Every row gives one point. The ring and each string are closed loops that go straight from each point to the next, and from the last back to the first. Before rounding, they use only three directions, however many columns there are. Count how often each string passes through the ring. Passing back the other way cancels.

Ring (7 x 4):
[[ 19  18 -17  19]
 [ -3  30 -22   8]
 [-10  25 -30 -28]
 [  4  18 -22 -45]
 [ 41  -3 -14 -44]
 [ 51 -14 -19 -25]
 [ 43  -4 -21  10]]
String (18 x 4):
[[-23  17 -50 -36]
 [-10   7 -51 -29]
 [ 10  11 -29 -19]
 [  5  29 -11 -19]
 [-11  41 -12 -12]
 [-33  36 -42   9]
 [-17  23 -45  19]
 [ 12   5 -37  -3]
 [ 11   9 -34   7]
 [  8  11 -37  23]
 [  7  38  -6  33]
 [ 10  47  11  16]
 [ 14  24 -11  -5]
 [ 13  10 -29  -9]
 [  0   8 -43  -6]
 [ 14  18 -17 -15]
 [ -3  43  -1 -21]
 [-26  36 -30 -33]]
Times through: 1
String (25 x 4):
[[-30  28 -42 -37]
 [-22  10 -60 -22]
 [-20  15 -53 -13]
 [-26  29 -43  -3]
 [ -9  43 -10  -1]
 [ 10  30  -7  -8]
 [ 12  10 -30  -8]
 [ -2  11 -45   8]
 [-16  28 -39  24]
 [ -6  44  -8  11]
 [  5  35  -7  -2]
 [ 14  15 -21 -12]
 [  8  36  -2 -11]
 [-21  47 -15 -10]
 [-25  38 -28 -19]
 [ -7  38 -11 -26]
 [ 10  27  -8 -23]
 [ 11   7 -32 -22]
 [ 10  35   2 -31]
 [  2  41   4 -46]
 [ -9  24 -25 -59]
 [ -4  -2 -54 -45]
 [ 12   7 -31 -24]
 [ 14  21 -13 -24]
 [ -1  37  -5 -33]]
Times through: 0

Ring (10 x 9):
[[ -3  -8 -21  22   0   1  -2 -10  26]
 [  1   1 -11   4  -4   3  -3  -8  15]
 [  2   8   3 -13  -8   1  -2  -2  -2]
 [ -3  10  12 -18 -10  -5   4   8 -12]
 [-11   3  15 -12  -9 -13  12  17 -17]
 [-12  -6  15  -7  -6 -15  13  13 -22]
 [ -8 -15  12  -3  -2 -13   9   2 -25]
 [ -3 -21   2   6   2  -8   4 -10 -17]
 [ -3 -21 -14  22   3  -3   1 -14   8]
 [ -4 -16 -22  27   2  -1   0 -12  23]]
String (22 x 9):
[[ -1   0 -26  21  -3   5  -5  -9  38]
 [ -9  -6 -19  23  -2  -3   3   0  27]
 [ -6  -7  -9  12  -2  -4   3  -3  10]
 [  4 -11 -14  11   0   4  -6 -18  10]
 [  1 -15 -27  28   3   4  -5 -19  28]
 [-14 -16 -42  55   4  -2   3  -4  60]
 [-10 -11 -22  29   0  -4   4  -1  30]
 [ -9  -7 -10  15  -2  -6   5   1  13]
 [ -8  -6 -27  31  -1  -1   1  -3  39]
 [ -1   0 -25  20  -3   5  -4  -9  36]
 [  6   6 -12  -1  -5   8  -8 -13  16]
 [ -5   7 -12   6  -7   0   0   2  23]
 [ -8  -1  -5   7  -5  -6   5   5  10]
 [ -2  -4   2  -3  -4  -4   2  -2  -6]
 [  9  11  16 -33 -10   3  -5  -8 -24]
 [  8  18  19 -39 -13   3  -4  -2 -23]
 [ -3  14   8 -18 -11  -3   2   8  -4]
 [ 11  20  19 -42 -13   5  -7  -5 -24]
 [  7   7  10 -24  -8   2  -4  -7 -17]
 [  1   0   3  -8  -5  -1   0  -4  -6]
 [  7   1   5 -15  -5   3  -5 -12 -13]
 [ 12   7  -8 -10  -6  11 -12 -19   7]]
Times through: 2
String (29 x 9):
[[  3   2   6 -14  -6   0  -2  -6 -11]
 [  6   4  11 -22  -7   1  -3  -7 -19]
 [  8  16  22 -40 -12   2  -3  -1 -29]
 [  4  17  25 -41 -13  -2   0   5 -32]
 [-11  13  16 -19 -12 -11  11  21 -12]
 [-18   4   5   1  -9 -15  15  24   3]
 [ -6  -4   3  -1  -4  -7   5   3  -6]
 [ -2  -2  16 -18  -6  -8   5   2 -27]
 [ -7  -1  26 -24  -8 -14  11  12 -39]
 [-21  -6  18  -3  -7 -23  21  26 -21]
 [-21 -10   5  12  -4 -20  18  21  -4]
 [-12 -11   4   6  -3 -13  11   8  -8]
 [ -2 -10   7  -5  -3  -7   4  -4 -18]
 [  2 -17  15 -11   0  -7   3 -11 -37]
 [  0 -26  11  -2   3  -9   4 -14 -35]
 [ -6 -28  -2  16   4 -10   6 -10 -14]
 [-11 -14  -9  19   0 -10   8   2   9]
 [ -2 -13  -1   5  -1  -4   2  -9  -7]
 [  6 -15   1  -2   1   0  -4 -19 -16]
 [  4 -25 -18  23   6   2  -5 -26   7]
 [-10 -26 -39  54   7  -3   2 -12  46]
 [-14 -18 -37  50   4  -5   5  -3  50]
 [ -8 -10 -17  22  -1  -4   3  -3  21]
 [  3  -7  -7   3  -2   2  -4 -14   2]
 [  9  -4 -13   3  -1   8 -10 -22  10]
 [  5   1 -20   9  -3   8  -9 -16  25]
 [ -5   5 -22  17  -5   3  -2  -2  37]
 [ -9   0 -12  13  -5  -4   4   5  21]
 [ -1  -1   0  -4  -5  -2   1  -3  -3]]
Times through: 5

Ring (9 x 14):
[[-10  16  -2   3  24  31  -3 -22 -16 -33 -34  10  -5   9]
 [-13  19   8   9  -5   7 -16   2  -8 -20 -22  22 -14   7]
 [-11  14  14  12 -24 -15 -21  18  -1  -5  -4  23 -19  -2]
 [  0   2   5  13 -26 -38 -16  25   9  21  20   6 -12 -22]
 [  9  -8  -7   9  -9 -37  -4  13  11  28  28 -13  -2 -33]
 [  9 -13 -10   2   8 -19   6  -3   1  17  25 -23   3 -34]
 [  4 -12  -7  -5  19   2  12 -16 -10   0  15 -23   2 -27]
 [ -4  -3  -4  -9  31  30  12 -30 -23 -26  -8 -14   1 -11]
 [ -7   7  -5  -4  34  38   7 -32 -22 -35 -26  -3   0   2]]
String (23 x 14):
[[-18  31   8  12   3  25 -20  -6 -12 -37 -47  34 -15  24]
 [-18  24   8   4  12  35 -12 -15 -19 -43 -42  25 -13  20]
 [ -1  24 -20  10  45  35  -3 -32  -6 -30 -53   7   6  16]
 [  3  10 -15   8  27  10  -1 -18  -2  -9 -21  -3   4  -4]
 [-14   8  11  -2   4  21  -4 -11 -21 -30 -13  10 -13   0]
 [-22  13  18  -6   5  38  -5 -16 -31 -47 -24  17 -17  10]
 [-14  23  -1   2  31  47  -4 -30 -22 -48 -49  16  -5  20]
 [ -4  22 -14  10  33  28  -6 -25  -7 -27 -45  10   2  13]
 [ -1  12  -9   9  17   6  -6 -11  -2  -9 -20   3  -1  -2]
 [-12   9  11   3  -6   6 -10   0 -13 -18  -8  12 -14  -3]
 [-20  13  24   4 -25   2 -18  12 -15 -22  -7  26 -24   2]
 [-30  17  44   6 -60 -13 -32  36 -16 -21   3  45 -40   5]
 [-10  16  18  19 -46 -40 -31  38  10  12   6  30 -24  -6]
 [  5   9  -5  20 -17 -39 -19  22  18  24   6   8  -7 -16]
 [  6   6  -4  20 -24 -48 -20  28  21  32  15   6  -8 -21]
 [ 12   5 -20  16  10 -25  -7   2  16  21   0  -8   5 -19]
 [ -3   3   1   5  -1  -7  -6   1  -4  -2   3   1  -7 -13]
 [-16   1  31   5 -53 -33 -22  36  -6   5  28  20 -29 -18]
 [ -9   6  21  14 -51 -45 -26  41   7  18  24  21 -25 -17]
 [  2  11  -2  20 -20 -37 -21  23  16  20   4  12  -9 -13]
 [  2  10  -7  14   0 -17 -12   5   8   8  -6   5  -4  -9]
 [-10   6  11   3  -9  -1  -9   4 -11 -12  -1  10 -14  -7]
 [-29  19  35   2 -34  11 -23  15 -23 -36 -14  38 -32  12]]
Times through: 4

Ring (7 x 14):
[[-12  -6 -19 -21   3  -2  -5  11  14   4 -35  -6 -15   2]
 [-40 -18 -27 -12  16 -22   7   7  13 -17 -35 -24   7 -15]
 [-48 -27 -29   2  15 -27  14   4  16 -26 -22 -30  16 -17]
 [-36 -35 -23  29  15 -21  18   8  28 -24   0 -23   6   5]
 [-14 -29 -17  31  -1  -4  12  10  30 -10  12  -8  -8  19]
 [  3 -17 -14  11 -27  14   1   8  21   5  14   3 -12  16]
 [  4  -4 -15 -17 -21  14  -8  10  13  12 -14   4 -17   8]]
String (32 x 14):
[[ 15  -5 -11  -5 -22  20  -8  13  20  17  -4  11 -27  23]
 [ -1 -11 -14  -1  -2   5  -3  13  22   7 -16   0 -22  18]
 [-13 -15 -19  -1  -3  -1   1  10  19  -2 -13  -7  -9   7]
 [-10 -10 -21 -17 -26   8  -3   5   9   1  -8  -5  -1  -7]
 [  1   0 -18 -32 -28  15 -11   7   6  12 -20   2 -11  -4]
 [  7   5 -13 -31  -3  11 -15  15  13  19 -40   6 -30  13]
 [  1  -2 -14 -18   9   3 -10  16  19  13 -39   2 -30  18]
 [-13 -14 -18  -1   5  -4   1  12  21  -1 -20  -7 -13  10]
 [-12 -11 -20 -12 -14   3  -1   7  13   0 -13  -6  -5  -2]
 [ -1  -3 -18 -26 -31  15  -9   6   6  10 -12   1  -8  -5]
 [ 13   3 -14 -30 -38  25 -14   8   7  20 -12  10 -18   4]
 [ 22   3 -11 -21 -36  29 -15  11  12  24  -7  15 -27  17]
 [ 10  -8 -11   1  -8  12  -6  15  24  13 -10   7 -29  27]
 [-12 -17 -18   3  -6   0   3   9  20  -3  -8  -7  -9   8]
 [-10 -16 -20  -3 -32  10   2   3  12  -2   9  -5   2  -4]
 [  5 -18 -15  13 -41  20   2   6  19   5  27   4  -7  13]
 [  5 -25 -12  34 -22  13   7  11  31   1  29   4 -16  30]
 [ -7 -28 -13  39  11  -4  11  16  37  -5   7  -4 -21  35]
 [-15 -27 -16  28  12  -9  11  13  32  -9  -1  -9 -13  23]
 [-21 -24 -21  13  -8  -5   9   6  20 -11   3 -13   2   3]
 [-25 -29 -22  19 -12  -6  13   4  21 -16  12 -15   8  -1]
 [-29 -37 -21  39   6 -14  20   8  31 -22  15 -18   4  12]
 [-29 -43 -17  60  37 -25  23  16  45 -24   6 -18 -12  34]
 [-23 -32 -17  38  29 -19  15  16  37 -15  -6 -14 -14  27]
 [-21 -26 -19  22  11 -11  11  11  28 -12  -5 -13  -8  15]
 [-19 -26 -18  23  13 -11  10  12  29 -10  -6 -11 -11  18]
 [-17 -23 -18  16   7  -8   8  11  26  -8  -7 -10 -10  14]
 [-17 -22 -21   8 -18   1   7   5  17  -8   7 -10   3   0]
 [ -5 -22 -18  15 -39  14   6   3  18  -3  29  -2   2   5]
 [  7 -18 -15  12 -50  24   2   4  17   5  33   6  -4  10]
 [  2 -13 -18  -3 -50  22  -1   2  10   5  22   3   0  -1]
 [ 19  -5 -13  -9 -58  34  -8   5  11  17  21  13 -12   9]]
Times through: 5

Ring (8 x 14):
[[ -8   9   1  -5  17  20 -15  10  21  32  -5  -5   2   0]
 [ -8   6  -2  -1   9  20  -6  -2  12  41 -18  -1   2  12]
 [ -2   2  -3  -1 -10  10  13 -14  -3  29 -24   7  -1  12]
 [  4   1  -4  -2 -22  -2  23 -14  -8   3 -17  11  -4   0]
 [  2   5  -7   2 -23 -11  21 -10  -6 -16 -12  10   1  -4]
 [ -6  11 -14  11 -13 -16   6  -1   4 -25  -8   5  14  -1]
 [-10  15 -12   9   4  -8 -11  11  17 -17   0  -2  17  -4]
 [ -9  14  -4  -1  15   7 -19  19  25   2   6  -7   8 -11]]
String (28 x 14):
[[-16  16 -26  27 -10 -26  -4  -1   8 -35 -15   3  34  13]
 [ -3  13  -8   2  -4 -11  -2  12  13 -30   7   1   8 -17]
 [ -1  10  -2  -4  -2   0   0   8  12  -7   3   1   1 -14]
 [ -9  11 -10   7   1  -1  -5   3  12   1 -10   0  13   4]
 [-15  16 -14  12  11  -4 -19  13  22  -6  -4  -5  22   3]
 [-16  18 -11  10  20   1 -27  20  29  -3   2  -9  21  -1]
 [ -7  16   1  -8  24  11 -26  29  33   0  19 -11   3 -23]
 [ -2  12   6 -15  17  15 -16  24  27   6  17  -7  -7 -26]
 [ -4   8  -3  -3   1   6  -2   5  11   7  -4   0   2  -5]
 [-10  10  -6   3  10  10 -11   6  16  19 -10  -3   9   6]
 [-13  11  -5   3  16  16 -17   6  20  32 -13  -5  10  11]
 [-16  10  -2   1  28  30 -25   7  25  60 -18  -9   9  19]
 [ -5   6   5 -10  15  27 -10   6  17  44  -8  -4  -5   1]
 [ -1   5   5 -11   6  20  -1   3  12  31  -6   0  -8  -5]
 [ -2   5   1  -7   1  13   2   0   8  23  -9   1  -4  -2]
 [-11   6 -10   9   0   9   0 -10   5  31 -28   2  12  23]
 [-10   2  -9  10  -5  14   8 -22  -4  50 -42   6  10  36]
 [ -3  -1  -5   2 -14  13  18 -24  -9  43 -37  10   0  25]
 [  7   0   4 -12 -15  10  21 -11  -5  18 -13   9 -14  -6]
 [  7   2   4 -13 -13   7  16  -3   0   6  -3   7 -13 -15]
 [ -3   6  -6   2  -9   1   8  -6   2   7 -15   5   3   3]
 [ -2   4  -9   6 -18  -4  17 -15  -6   3 -22   9   6  10]
 [  8   0  -7   0 -37 -14  36 -21 -18 -17 -19  17  -4  -3]
 [  8   3  -3  -6 -28 -11  27  -9  -9 -21  -6  12  -7 -15]
 [  5   5  -1  -7 -17  -5  16  -1   0 -16   0   7  -6 -18]
 [ -1   8  -6   1 -10  -4   8  -1   4  -8  -7   5   3  -6]
 [ -8   9 -12   9  -7  -5   3  -3   5  -3 -15   4  13   7]
 [-12  12 -20  20 -12 -19   2  -5   4 -22 -17   5  25  12]]
Times through: 5

Ring (8 x 14):
[[ 14   1 -21  25  -5 -18   2  27   4 -22 -13 -10  -1 -23]
 [ 37   8 -18  24   7 -20   6  30  10 -17 -23  -8   0 -11]
 [ 34  10  -4   0  14  -9   3   8   7   2 -20  -1  -3   8]
 [  6   2   7 -23  10   8  -3 -17   0  13  -9   8  -7  18]
 [-13  -2  11 -32   3  11  -7 -28  -7  19   1   6 -10  12]
 [-28  -4  13 -31  -6   1 -10 -27 -16  22  16 -11 -15 -13]
 [-25  -4   3 -12 -13 -14  -8  -8 -17  10  18 -25 -14 -37]
 [ -4  -2 -15  15 -11 -17  -2  16  -5 -14   0 -17  -6 -33]]
String (32 x 14):
[[ -8   2   7 -16  -3 -14  -6  -9 -13  17  11 -23 -14 -26]
 [ -7   0   3 -13  -2  -9  -5  -8  -9  11   6 -14 -11 -17]
 [-17  -4   4 -19  -5   0  -7 -16 -10  10   6  -6 -10 -10]
 [-35  -8   9 -30  -9   8 -11 -28 -15  15  14  -2 -12  -7]
 [-47  -7  20 -42 -13  -2 -15 -37 -27  33  32 -23 -21 -29]
 [-36  -3  18 -33 -12 -15 -12 -26 -27  33  32 -35 -22 -43]
 [-14   0   7 -15  -6 -16  -7  -9 -15  17  16 -27 -15 -33]
 [ -4   0  -2  -6  -3  -8  -4  -2  -6   3   1 -10  -8 -15]
 [-10  -2  -3  -5  -6  -9  -5  -2  -8   2   4 -12  -9 -20]
 [-22  -7  -9   1 -14  -6  -6   0  -9  -8   6  -9  -7 -25]
 [-17  -7 -16  12 -16 -10  -4  10  -6 -17   2 -10  -5 -29]
 [ -7  -6 -25  28 -17 -15  -1  25  -1 -30  -5 -10  -2 -34]
 [ 13   2 -21  28  -8 -27   2  31   0 -21  -7 -22  -4 -38]
 [ 17   6  -9  12   0 -25   1  19  -2  -3  -4 -23  -7 -30]
 [ 14   3 -12  11   0 -14   1  15   2 -10 -10  -9  -4 -15]
 [ 18   2 -18  18   1  -9   3  20   7 -19 -18   0   0  -6]
 [ 19   2 -18  17   2  -7   3  19   8 -19 -20   3   0  -2]
 [ 36   5 -25  30   5 -12   7  33  14 -29 -30   4   4  -1]
 [ 60  14 -27  44  10 -32  12  51  17 -28 -32 -14   3 -18]
 [ 42  12 -16  27   7 -31   7  35   7 -13 -19 -21  -3 -24]
 [ 24   8  -8  12   4 -24   2  19   1  -3  -9 -20  -6 -23]
 [  7   1  -9   4   0  -6  -1   7   1  -8 -10  -2  -4  -6]
 [ 20   0 -27  30  -2  -8   4  29  11 -32 -24   5   4  -6]
 [ 20  -2 -36  44  -8 -14   6  41  12 -44 -25   2   6 -17]
 [ 12   1 -24  31  -9 -25   3  33   1 -25  -9 -18  -2 -36]
 [  5   2 -10  12  -6 -24  -1  17  -6  -5   1 -25  -8 -36]
 [ -1   0  -6   2  -5 -14  -2   6  -5  -2   0 -15  -8 -23]
 [ -9  -4  -7  -2  -6  -3  -4  -1  -4  -5  -2  -3  -6 -12]
 [-19  -6  -5  -6 -10  -2  -6  -6  -8  -3   4  -5  -8 -16]
 [-39  -8   6 -19 -17 -11 -11 -17 -22  14  26 -25 -16 -40]
 [-48  -6  17 -33 -18 -15 -15 -28 -31  31  39 -38 -23 -51]
 [-23  -1  12 -24  -8 -15  -9 -17 -20  24  22 -29 -18 -35]]
Times through: 5
String (29 x 14):
[[ 48  10 -25  37   7 -26   9  43  14 -26 -29 -11   2 -16]
 [ 51   9 -27  36  10 -16  10  40  19 -30 -36   3   5   1]
 [ 17   3 -11   7   4  -5   1  11   5 -10 -17   2  -2   1]
 [ 19   5  -7   4   5 -11   1  10   3  -3 -13  -6  -5  -6]
 [ 35  12  -3   5  12 -22   4  16   3   4 -13 -17  -7 -12]
 [ 57  18  -2   5  23 -21   8  19  11   7 -25 -11  -4   4]
 [ 45  12  -2  -5  23   1   5   4  14   3 -31  12  -1  30]
 [ 12   1  -3  -9   9   8  -1  -6   5  -1 -18  14  -2  20]
 [  8   3   0 -10   6  -1  -2  -5   0   5  -9   0  -6   4]
 [ 12   7   7 -15   8 -11  -2  -6  -5  17  -2 -13 -10  -7]
 [  2   4  14 -31  10   3  -5 -23  -6  25  -1  -1 -11  10]
 [-25  -8  16 -50   6  36 -11 -49  -5  21  -4  31  -7  44]
 [-23  -7   8 -33   0  22  -9 -32  -6  12  -1  18  -7  22]
 [ -9  -3   1 -16  -1   4  -5 -13  -5   5  -2   2  -7   1]
 [ -1   2   3 -12   0 -10  -4  -5  -8  11   3 -14 -10 -16]
 [-20   0  15 -29  -4 -10  -9 -22 -18  27  19 -24 -17 -26]
 [-48  -6  23 -44 -13  -7 -15 -38 -30  38  37 -30 -23 -36]
 [-43  -9  11 -30 -14  -1 -13 -28 -22  20  25 -17 -16 -27]
 [-21  -5   0 -13  -9  -3  -7 -11 -11   5   8  -8 -10 -17]
 [ -4   0  -3  -5  -3  -8  -4  -1  -6   2   0 -10  -8 -15]
 [ -7  -2  -3  -4  -5  -9  -4  -1  -7   1   2 -11  -8 -19]
 [-27  -9 -10   2 -17  -5  -7   0 -10 -10   8  -9  -7 -27]
 [-26  -9 -16  15 -22 -17  -6  13 -11 -17  11 -21  -8 -46]
 [ -3   0 -14  19 -14 -30  -2  22  -9 -10   8 -33  -9 -52]
 [  6   2 -11  14  -6 -25   0  19  -5  -7   0 -24  -8 -37]
 [  7   3  -6   3  -1 -15  -1   8  -3  -1  -3 -15  -7 -20]
 [  5  -1 -11   7  -2  -6  -1   9   1 -11 -10  -2  -3  -9]
 [ 15   5  -8   8   1 -20   1  15  -1  -3  -6 -17  -7 -23]
 [ 40  10 -21  33   4 -32   7  40   8 -19 -19 -21  -2 -29]]
Times through: 3
